Each row of a before or after table is a point. One or more steps were done to the points. Then noise was added and the rows were shuffled. The steps act on how far a point lies along the listed directions, d1 being the first. What was done? A step turns or swaps two directions, mirrors them in a line or flattens them onto one, adds a multiple of one to another, or multiplies one. Angles are multiples of 10 degrees, from the lower direction toward the higher: turns from -170 to 170, lines from 10 to 170 but not 90. Use the fewest steps. Two steps may share a direction if one is a turn and the other turns, adds or multiplies; they go together, in the order done. Otherwise the lowest direction goes first.

Directions:
(1): [ 0.53  0.19 -0.07]
(2): [ 0.04 -0.29 -0.48]
(3): [-0.20  0.45 -0.28]
Before (9 x 3):
[[-0.10 -0.21  0.72]
 [ 0.10 -0.01 -0.35]
 [ 0.42  0.28 -0.04]
 [-0.03 -0.03  0.56]
 [ 0.17  0.28 -0.06]
 [-0.27  0.25 -0.26]
 [ 0.07  0.47 -0.25]
 [ 0.14 -0.28 -0.07]
 [ 0.15  0.38  0.02]]
After, 9 rows:
[[ 0.28 -0.30  0.88]
 [ 0.29 -0.08  0.60]
 [ 0.41  0.20 -0.28]
 [ 0.11 -0.42 -0.04]
 [-0.02  0.60 -0.50]
 [ 0.15  0.29 -0.25]
 [-0.08 -0.01 -0.39]
 [ 0.16  0.42 -0.21]
 [-0.38  0.48 -0.32]]
Steps: turn d1 and d2 by 30 degrees; multiply d3 by 1.6

Directions:
(1): [-0.66 -0.01 -0.02  0.03 -0.07  0.44]
(2): [-0.11 -0.53 -0.30  0.23  0.43 -0.14]
(3): [-0.08 -0.26  0.10  0.41 -0.57 -0.24]
(4): [-0.36  0.01 -0.10 -0.45 -0.08 -0.53]
Before, 9 rows:
[[ 0.21  0.29  0.13  0.08 -0.02  0.09]
 [ 0.49  0.08  0.07  0.44 -0.08  0.25]
 [ 0.04  0.09 -0.18 -0.25  0.43  0.14]
 [-0.01 -0.22  0.33  0.33 -0.37  0.03]
 [ 0.03 -0.84 -0.38  0.32  0.29 -0.29]
 [ 0.13  0.24  0.03 -0.27  0.29  0.12]
 [ 0.00  0.31  0.28 -0.19 -0.24  0.16]
 [-0.22  0.00 -0.07 -0.07  0.30  0.12]
 [-0.09  0.40  0.17 -0.25  0.12  0.51]]
After (9 x 6):
[[ 0.03  0.33 -0.01 -0.42  0.48  0.28]
 [ 0.97 -0.88 -0.29  0.59  0.30 -0.58]
 [-0.09  0.32  0.10  0.03 -0.02  0.23]
 [-0.20 -0.31  0.37  0.46 -0.63 -0.04]
 [-0.55  0.47  0.07 -0.52  0.26  0.65]
 [ 0.21  0.04  0.08  0.50 -0.18  0.41]
 [-0.05  0.05 -0.08 -0.18  0.43  0.06]
 [-0.49  0.31  0.23 -0.30 -0.29  0.30]
 [ 0.19  0.20 -0.22 -0.39  0.68  0.19]]
Steps: add -1 times d2 to d1; turn d1 and d4 by 20 degrees; multiply d3 by 1.6
